Each row of a before or after table is a point. The points were changed in one or more steps. Then noise was added and the rows were shuffled. The steps act on columns, c1 being the first. Write out the steps. A step turns or swaps two columns, mirrors them in a line or flattens them onto one, adds a multiple of one to another, or multiplies or shifts one. Angles are multiples of 10 degrees, from the lower column toward the higher: turns from -170 to 170, lines from 10 to 170 but not 90. Use the fewest steps. Two steps may share a column if one is a turn and the other turns, adds or multiplies; they go together, in the order done. Otherwise the lowest column goes first.
In the rows, zero is written as 128.

Before, 8 rows:
[[ 93 120]
 [122 137]
 [ 43 144]
 [118 157]
 [146  77]
 [103 115]
 [152 130]
 [138 150]]
After (8 x 2):
[[154  88]
 [146 162]
 [130 149]
 [103 127]
 [112 125]
 [160 142]
 [ 49 154]
 [125 164]]
Steps: shift c1 by 10; shift c2 by 10

Before:
[[169 122  94]
 [164 123 115]
 [ 73  96 124]
 [130 109  95]
 [112 114  98]
 [ 87 101 143]
 [153 105 115]
 [164 111 101]
 [ 99  77 109]]
After:
[[ 90 136 183]
 [125 108 161]
 [ 56 141 157]
 [105 109 151]
 [162 123 153]
 [178 105 154]
 [ 75 152 144]
 [175 112 153]
 [177 120 139]]
Steps: multiply c1 by 1.3; turn c2 and c3 by -120 degrees

Before (14 x 6):
[[118 115 117 113 131  63]
 [ 68 124 134 202 149 111]
 [102  84 161 137 119 158]
 [150 134 115 208 137 141]
 [106  82 114 146 143 131]
 [109 104 141 115 131 118]
 [186 127 124 114 178 127]
 [ 82  93 129 115 123  83]
 [107 174 131 142  90 122]
 [161 147 146 146 181 146]
 [130 108 132 157 134  86]
 [111 170 110 105 131  93]
 [142 139 142 108 114  97]
 [111 113 122  74 157  87]]
After (14 x 6):
[[129 133 114 155 129 248]
 [119 126 122 123 154 108]
 [126 105 143 131 136 101]
 [116 125 138 180 165 219]
 [122  94 132 161 139  73]
 [117 111 122 138 163  21]
 [127 110 132 180 136 133]
 [139 172 128 141 101 142]
 [126  85 162 105 129 167]
 [115 146 146 124 165 167]
 [134 139 142 144 109  76]
 [125 117 116 176 134  57]
 [125 169 107 149 137  68]
 [120  82 115 137 151 154]]
Steps: flatten c1 and c5 onto the line at 110 degrees; turn c4 and c6 by 60 degrees; multiply c6 by 1.6

Before, 13 rows:
[[107 150 108 160 165 117 182  89  98]
 [175 125 117 130 156 156 169 175 141]
 [ 89 156 139 147 172 139 100 174  86]
 [ 79 119 122 106 101 150 106 116  94]
 [150 156 177 131  89 115 121  98 104]
 [139 166 153 109 132 105 154 163 161]
 [135 123 149 183 182 166  99 157 124]
 [174  95 129 177 164 144 110 170 172]
 [166  96 153 173 182 135 182 122 125]
 [172 128  92 113 159 137  89 164 127]
 [103  93 107 181 128 130 101 171 119]
 [110 153 138 113 141 109 151  98 145]
 [ 81 163 122 173 123 181  93 103  79]]
After, 13 rows:
[[108 176 178 131  90 114 119 102 104]
 [171 175 136 149 173 139  97 173  90]
 [122 144 147 184 181 166  97 159 123]
 [ 87 118 151 170 179 138 182 119 121]
 [151 118 106 186 131 131 100 168 119]
 [ 84 115 132 174 162 145 112 170 169]
 [176 139 123 106  99 152 108 113  94]
 [171 181 121 170 124 181  92 103  76]
 [146 166 107 161 165 120 180  91  99]
 [118 179 152 111 127 108 157 160 160]
 [ 78 145 119 126 160 154 172 173 140]
 [ 84 149  92 110 161 137  91 161 125]
 [147 172 137 113 141 110 148  96 147]]
Steps: multiply c1 by -1; shift c2 by 20

Before (14 x 12):
[[ 60 101 188 127 181 154  99  90 141 138 135 162]
 [140 131 156 120 121 100 131 127  93 187 159 112]
 [136  92 149 141 137  98  83 135 117 158 132 135]
 [115 143 113  88 111 110 104 111 131 150 122 125]
 [ 72 134 128 154 154 163 110 134 136 181 115 160]
 [133 148 160 131 113 112  84 152 145 167 169 115]
 [114  78 184 115  97 116  96 163 156 151 131 145]
 [149  79 143 190  63 135 127 144 142 105 115 147]
 [118 110 136 196  95 184  79 136  86  86 125 144]
 [ 71 164 161 133 104 136  97 178  64 121 100 159]
 [146 125 125 127 116 100 109 107 152 162 167 174]
 [173 144 109 181 126 137 136  97 142  80  60 159]
 [136 111 127 126 125 117 137 189 117 144 153 126]
 [139 156 142  93  93 173  90 146 129 131  76 181]]
After, 14 rows:
[[116 107  96 161 195 178  79 106 166 156 167 142]
 [133  93 108 140 128  93  80 119 133 104 110 132]
 [ 63 104 149 158  86 178 101 171 132 121 144 166]
 [ 77 169 113 116 151 101 103  58 170 112 178 163]
 [115  75 138  95 144  89  98  99  89 117 129 149]
 [147 125  90 121 137 108 108 156 113 129 110 173]
 [ 62 135  88 167 128 159 107 123 118  80 127 160]
 [139 154 102  80 132 164  92 113 120  88 204 184]
 [138 135 115 119 123  99 128 116 163 102  52 108]
 [117 144  77  92 114 123 106 147 134 107 116 129]
 [133 146 122 124 145  98  83 115 103 129  60 116]
 [175 149  63 167 159 158 138 164 127 123 232 160]
 [144  77 102 134 213 122 126 118 108 140 171 150]
 [132 110  86 123 133  74 132  66 116 137  91 128]]
Steps: shift c3 by -40; mirror c4 and c5 in the line at 20 degrees; add -0.7 times c8 to c6; turn c8 and c9 by -160 degrees; turn c10 and c11 by -140 degrees; add 0.7 times c12 to c11

Before, 11 rows:
[[110 176 137 105 100 162  90 119 159  86 138 115 108  93 149 128 143 116]
 [117 172 148 121 116 137 118 118 125 154  96  62 106 110 135 149 141 129]
 [128 128 143 116 112 133 134  98 112 119 129  51 102 109 107 118 155 133]
 [112 127 103 151 113  86 137 129 150 135 159 148 104 175 139 119 104 146]
 [100 107 127 103 134 158 101 119 129 126 109  91 103 117 123 146 164 110]
 [100 132 125 109 115 124 129 144 110 107 117  95 123  93 131 138 116 120]
 [ 93 138 122 114 104 117 105  99 149 102 109  80 136  96 147 148 167 123]
 [144 111  94 177 112 112 154 125 156 146 136 162 121 135 158  90 118 123]
 [117 147  94 123  96 128 117 108 110 123 106  94  82 101 114 144 159 119]
 [160  92 111 189 104  97 137 129 116 116 132 150 102 178 172 122 119 128]
 [138 122 105 171  96  97 120 126 146 120 108 148 120 179 133  80 102 112]]
After (11 x 18):
[[123 126 147 118 117 134 122  99 117 126 128  49 101 149 164 117 104 117]
 [119 148  88 123  96 127 143 110 107 140 107  90  78 149 150 147  94 120]
 [115 176 137 161  99 159 175 124 142 140 139 118 113 147 130 129 117  91]
 [101 106 128 140 137 154 153 120 120 146 111  87 104 130 170 145  89 126]
 [136 125 110 111  98  94 122 126 143 145 105 150 121  76  70  75 153 116]
 [119 130 101 125 106  86 111 134 157 107 156 150 100  89  85 121 153 130]
 [120 175 149 138 114 139 139 118 121 123  98  59 109 140 131 144 113 149]
 [101 133 123 144 117 122 134 147 105 145 112  91 122 164 145 139 140 109]
 [161  91 112 121 106  98 100 127 124 129 131 146  98  87  10 122 139 116]
 [146 110  93 126 116 110 108 124 165 122 137 162 123 129  36  87 136 146]
 [ 96 135 124 153 110 117 174 102 137 133 107  80 143 151 122 147  89 100]]
Steps: turn c4 and c15 by -130 degrees; multiply c15 by 1.6; turn c7 and c14 by 160 degrees; turn c7 and c9 by -20 degrees; turn c10 and c18 by 100 degrees; multiply c17 by -1
